Rows are points. A path goes straight from each point to the next, and from the last back to the first. The post is the endless flat space through its rows: a point in 2 columns, a line in 3, a plane in 4, and so on, so that a path can go around it. How many times does the path go around the post? Going back the other way cancels.
In the rows, 128 means zero.

Post:
[[138 119]]
Path (21 x 2):
[[ 82 151]
 [130 108]
 [187  76]
 [163 123]
 [105 169]
 [ 76 148]
 [105 148]
 [136 137]
 [110 138]
 [129 104]
 [177  76]
 [153  91]
 [103  99]
 [138 102]
 [106 127]
 [105 134]
 [133  98]
 [190  76]
 [150 131]
 [127 163]
 [133 155]]
Times around: 2

Post:
[[116 130  99 150 115 136]
 [125 132 127 103 112 162]
 [144  98 149 110 176 124]
 [145  87 114  89 162 102]
 [ 95 153  94 112  77 100]]
Path:
[[111 164 107 107 106 111]
 [ 95 176 117 175 106 131]
 [107 165 136 139 111 203]
 [155 142 100 118 140 145]
 [136 137  67 137  59  83]
 [162 113 167 121 138 110]
 [118 143  79 183 102 150]
 [111 165  87  68 108 116]
 [ 83 133 101 159 143 105]
 [113  92 144  55 124 175]
 [142  68 133 112 145  87]
 [112 146 111 145 103  95]
 [137 142  98  95  97 139]
 [ 98 175 117 148 157 136]
 [133  66  77  52 159 112]
 [118  88 128 132 131 189]
 [ 82 143 141 105 148 116]
 [119 121 108 125 159 121]
 [122 144  97 127 126  98]
 [178 120 115  85 125 145]
 [128 142 105  99 126 159]
 [123  79  48 115 178 137]
 [ 97 101 111 146 140 107]
 [130  86 200 152 171 155]
 [120 142 127  80  80  85]
 [125 144 104 130 111 105]
 [121 151 146 119 140 157]]
Times around: 2

Post, 11 rows:
[[144 169 164 139 131 103 120 135  83  94 147 135]
 [144 133 120 146 126 138 136 156 161 151  94 135]
 [103 166 133 134 131 126 161 161 152 162 101 165]
 [154 149 162 130 131 116 180 172 134 111 147 121]
 [122  86 153 128  76 114 124 133 129 129 115 104]
 [170 132  79 120 131 158 192 174  87 146 132 113]
 [118  96  89 132 126 154 128 144 118 131 102 151]
 [142 134 202 130 151 126 158 116 115 162 135  99]
 [134 145 143 126 161  69  53  84 107 140 124 101]
 [168 109 157 121 135 108 141 100  94 135 124 103]
 [107 135  89 191 138 113  96  91 126 132 119 176]]
Path:
[[155 137 119 132 116 126 166 143  90 108 148 154]
 [134 121 157 151 153 128 108 124 147 114 128 160]
 [142 144 142  78 117 126 125  84  76 144  88 144]
 [106 114 129  86 115  96 137 120  99 136 114 107]
 [162 147 180 153 153 153 159 128  87 159  85 131]
 [103 152 157 154 142  86 152 124 129 171 141 174]
 [180 188 132 114 151  91 108 114  83 124 115 146]
 [121  80  95 161 137 119 102  76 140  95 133 124]
 [ 94 122  80 191  85  99 100 129 135  83 117 141]
 [204  71  26 146 114 132 119 155  46 100 135 103]
 [115 168 161 142 153 103 107 144 149 165 128 130]
 [142 149 141 174 104  93 140 114 124 117 170 119]
 [131 119 120 135 120 137 155 135  71 113 155 105]
 [133 139 124 180 111  53 126 102 106  99 122 151]
 [180 124  65 176 180 187 143 133 100 151 102 170]
 [158 140 122 124 140  69 107  61 103 152 130 126]
 [163 148 137 106 160 191 143 153 104 141 111 110]
 [123  96 143  77 109 117 165 153 118 130 100  93]
 [156 131  68 119 144 110 124 100  65 129 119 116]
 [ 76 172 213 106  79  74  84 137 168 162 120 110]
 [180 102  42 126 149 140 127 114  93 171 117 135]
 [127  68 100 131 111 139  97 166  88 117 110 130]
 [149 121 187 189 122 126 185  66 112 159 111 130]
 [ 89  71 110 101  78 112  96 111 118 144  94 112]]
Times around: 2

Post:
[[159 112 144 142 164 102  82 113 102 141 121 126 131 120 140 142 103 137]
 [135 137  85 147 139 153  86  90 140  82 154 116 139 114 141 151 110 118]
 [109 131 102 145 119  89 145 139 138  82 133 175 146 142 147 138 197 173]
 [113 110 133  97 130 131 118  87 156 139  86  93 111 134 158 132 167 125]
 [113 126 126 126  94 128  90 123  94 135 147 109 151 153 160 124  78  79]
 [133 135 129 148 150 124 114 116 138 130 176 160 119 165  85  96 141 107]
 [ 96  89 144 130 173 101 114 174  96 132 135  70  87 186 121 153 131 103]
 [ 99 160 161 134 184 178 124 105 176 151 156  89 133 132 107 129  77 109]
 [136  91 158 131 171 150 130 128 127 135 112 108 127 142 187 131 140 123]
 [141 119 125 127 157 140 152 131 110 150  82  70 120 162 143 126 112 123]
 [129 107 128 106 145  90 159 197 108 118  98 122  90 152 159 125 142 102]
 [130 113 123 103 131 135 118 134 181 119 131 211 150 131  73  83 126 157]
 [125 121 124 120 164 120 147 133 122 137 152  70 100 140 155  98  87 139]
 [125 106 111  93 129 126 123 132 100 156 101  78 125 100 129 140 185 121]
 [130 104 128 117 159 133 193 105  99 164 138  95 161 122 126 161 128 115]
 [102 119 148 136 134 140 119 101  94  96 166 120 110 116  87 173 155 124]
 [132 139 111  82 144 140 139 116 139 155 143 125 112 128  70 179 174 188]]
Path (28 x 18):
[[122 112 109 135 133 122  83 167 118 110 128 167 153 163 145 126 142 148]
 [109 101 112  96 144  17 101 128 124 112 113 110 132 156 174 121 155 109]
 [103 154  60 126 141 130 100  80 121 104 156 104 135 113 114  72 157 114]
 [106  88  93  96 146 127 124 114 116 116 176 103  71 123 127  77 188 154]
 [123 151  87 116 162 163 102 133 127 120 102  60 127 125 122 136 159 102]
 [127 210 134 111 183 141 126 171 191 180 128  91 103 152 168  81 181 141]
 [138 105 149  94 130 125 100 112 127 107  97 148 147  70  60 184 114 154]
 [133 151 147 103  80 120 135 155 146 157 157 166 126 117 134 102 106  73]
 [129  87 134 151 147 129 176 129  78 146 131  67 101 167 173 156 189 142]
 [118 147 143 165 194 124  98 136 154 163 109 133 192  64 120 116  31  78]
 [131 175 125  93 175 137 127 106 153 113  99 136 111  93 137 144  97 153]
 [159 143 177 101 158 130  65  96 127 144 138 119 124 147 160 157  61  98]
 [150  95 141 120 159 123 141 136  96 128 131 118 139 112  78 158 115 118]
 [104 139 182 148 169 183 168 136 144 148 135  68  83 132 130 169 158  81]
 [122 110 147 168 152  84 117 109  86 141  99 117 134 158 143 141 105  91]
 [127 136 207 178 156 142 126 107 101 130  89 150 115 171 125 174 137 104]
 [100  69 103 111 177  92 177 176 133 153 124  62 134 132 148 174 177 136]
 [137 161 180 133 150 116  83  68 121 169 104 123 106  90 175 160  52 125]
 [111 133 131 139 160 138 203 115  53 107 135  67  72 170 119 174  92  50]
 [128 117 130  86 127  72 105  96 127 103 145 156 108 128  81  99 147 157]
 [119 124 135 117 102 109 172 155  59  98 148  57  96 102 109 117 156 133]
 [175 100 129 161 160 168 127 130 124 120 121 160 139 164 140 127 122 125]
 [132  62 162  63  92 155 159 151 142 137 124 155 148 102 144 140  86  84]
 [167 100 118 121 164 127 137  84 123 104 154 111 114 164 101 154 143 173]
 [128 108 120  85 101 161 127 112  83 115 124  94 147  89 156 145 144  84]
 [110 163 103 124 125  92 186 167 168  95 165 102 112 134 100  95 139  79]
 [ 84  97 101 108 104 101 128 135 192 122 126 112 140  53 104 101 201 146]
 [124 182 134 176 178 137  62 117 139 144 109 112 143 114 158 156 108 164]]
Times around: 3

Post:
[[128 147  87 117 156 126 123 157 143 151 134 147 127  67 132 127 118  99]
 [147 135 148 205  99 106 155 125 110 108 111 107 106 196 132  96 150 107]
 [139 121 151 187  91 117 174 136  99 108 124 114 157 131 159 101 144 133]
 [130 136 136  80 124 139 139 104 112 163 126 119 116 147 155 103 131 149]
 [128 157 131  78 122 144  85 121 106 150 173 140 159 124 127 141 123 125]
 [ 57 127 134 111 134  85 110 162 177 135 138 120 144  99 135 121 107 122]
 [113 126  95  76 140 164  65 112 113 144 140 104 130 129 162 137 131 168]
 [104 125 130 104 135  88 112 198 161 107  86 181 160  66 126 183  95 117]
 [121 102 149 168 149 124 156 166 108  84 140 125 140 151 108 112 133 101]
 [144  75 126 192 119  74 145 158 125 107 135 145 160 169 126 111 128 123]
 [137  98 165 206 127 136 141 164 113 134 114 147 144 175 154 103 173 124]
 [108 166 130 147 147 111 138 152 183 139 147 111 157 123 115 140  71 151]
 [140 124 121  56 119 164 104 104 149 165 126  82 148 119 163 136 148 153]
 [107 153 104  63 123 146 125  76 135 142 145 125 141 128 164 143 165 148]
 [150 125 147 189 115  97 149 141 114 100  96 157 159 142 103  74 151 122]
 [125 133 152 136 123 126 109 132 175  92 139 146 130 103 137 141  70 126]
 [113 133 110  94 154 165 126  87 121 167 143  91 165 139 182 132 110 121]]
Path (28 x 18):
[[ 93 155 111 113 144 197 154  87 112 164 173  90 175 115 213 144 115 124]
 [167 188  38 131 143 142 126 119 153 149 124  80 143 148 152 130 126 185]
 [148 146 114 130 136  84 129 155 148  77 104 139 122 106  67 116 135 124]
 [105 148 149 144 127 104 177 113 147 132 135 131 192  91 153 133  94 127]
 [138 113  67 134 137 121 165 145 194 145 163 101  95  55 180 161  53 136]
 [127 135 119 126 110 146 129 145 151 117 133 150 114 125 125 115 140 141]
 [132 145 157 133 124 108 109 157 197 149 135 173 150 176 107  93 118 160]
 [102 122 109  98 160 164 120 122 123 194 206  50 216 106 194 121 187 114]
 [169 105 176 100 132 148 154 154 102 138  57 159 150  91 153 104 190 119]
 [132 173 114 129 146 137 125 128 100 145 193 112 159  69 119 162 128 117]
 [170 141 121  94 101 143 163 131 112 182  97 129 143  98 137 146 119 191]
 [146 146 124  97 141 182 138 139 134 202 118  89 152 100 161 116  91 143]
 [153 161 101 113 102 165 114 121  97 138  73  98 165 166 179 157 120 161]
 [108 113  98 135 184 128 156 187 150 102 151 133 198  83 164 195  52 111]
 [104 152 156 155 191 147 127 124 166  91 140  97 106 145 152 156  90 117]
 [107 117 164 151 128 141 129  84  99 100 158  70 143 119 132 103 165  74]
 [103 144 124 131  88  84 124 128 142 126 135 161 193  90  96 101 123 149]
 [114 127 120 136  80  93 107 121 101 119 122 154 180 147 135 117 121  88]
 [110 155 124 135 148 159 138 143 159  98 104 100 111 145 137 124 130 182]
 [ 98 173 141 151 143 144 134 124 115 131 116  82  92 138 125  66 189  83]
 [106 138 108 175 175 140 151 129 105 191 155  94 212 118 183 137 105 121]
 [140 152 167 104  88 150  94  97  89  77 156 204 127 118  94 148 109 174]
 [124 119 125 123 128 136 124 168 136 123 154 139 161 121  96 104 129 133]
 [123 186 120 130  95 100 148 120 181 153 124  90 136 185 103  98 184 187]
 [122 115  69  70 144 116 134 153  87 161 135  70 172 113 159 134 162  95]
 [163 126 122 155 134  65 159 144 136 154 134 130 139 138  79  67 152 112]
 [110  82 105  93 173 111 112 119  89 155 142 174 153 117 150 154 105 103]
 [124 136 124 183 127 173 160 123  89 105  98 141 118 136 135 116 153 127]]
Times around: 5
